Each row is a point. Two turns around zero, p and q, are shown by what they do to some points. Write where each new point lands after one turn and then the other. Backwards means that the second turn is done in reverse. Each puzzle has new turns, and all numbers are rounded.

Turn p:
[-3.2  3.8] -> [-3.3  3.7]
[ 5.1 -3.4] -> [ 5.2 -3.3]
[0.3 1.2] -> [0.3 1.2]
[-2.4 -2.9] -> [-2.4 -2.9]
[0.3 1.3] -> [0.3 1.3]
Turn q:
[-1.6  1.3] -> [-1.7  1.1]
[3.7 1.3] -> [3.5 1.7]
[-2.9  2.8] -> [-3.2  2.4]
[ 0.8 -5.3] -> [ 1.4 -5.2]
Where do these land?
q, then p backwards: [2.5 1.5] -> [2.3 1.8]
p, then q: [-0.6 -4.9] -> [ 0.1 -4.9]
p, then q: [-1.9  3.4] -> [-2.4  3.1]

Turn p:
[-2.3  0.9 -0.4 -1.4] -> [-1.5 -0.3 -0.7 -2.3]
[ 0.7  2.3  3.7 -2.8] -> [-2.6  1.3  4.2 -1.1]
[ 0.7 -0.5  0.5 -2.1] -> [ 0.6 -0.3  1.8 -1.2]
[1.4 2.2 3.0 7.7] -> [-2.9  2.0 -1.5  7.8]
[-0.6  0.2  0.5 -2.6] -> [-0.5 -0.3  1.4 -2.3]
[ 1.4 -0.4 -8.1 -1.6] -> [ 6.0  2.3 -4.0 -3.6]
[-1.2 -4.6  0.9  3.0] -> [ 0.7 -4.6 -1.3  3.0]
Turn q:
[-2.2 -0.9 -2.8 -1.6] -> [ 0.3  0.3 -3.0 -2.7]
[-3.2  2.9  3.1  0.1] -> [-2.9  1.7  3.5 -2.2]
[-1.0  3.9  0.1  2.3] -> [-1.7  4.0  1.4  0.7]
[ 4.8 -1.4  2.2  1.4] -> [ 1.6 -2.5  1.8  4.4]
[-1.2 -3.8  3.1  2.6] -> [-3.9 -3.8  0.3  1.4]
[ 2.8 -0.6 -5.7 -4.7] -> [ 6.6  0.4 -4.0 -1.6]
Where do these land?
p, then q backwards: [ 0.7 -1.8  1.8 -2.8] -> [ 0.4  0.2  3.2 -2.1]
q, then p: [ 0.5 -1.7 -3.6  4.9] -> [ 0.5  1.2 -6.1  0.8]
q, then p: [ 1.2  0.9 -2.2 -1.4] -> [1.6 2.5 0.6 0.2]
p, then q backwards: [-6.0  2.6 -3.2 -3.7] -> [-7.2 -1.4 -2.2 -2.8]
p, then q: [0.1 0.0 4.9 4.3] -> [-6.2  0.3 -0.9  1.7]
p, then q: [ 3.5  0.0  2.2 -1.3] -> [-1.1 -0.6  3.9  1.5]
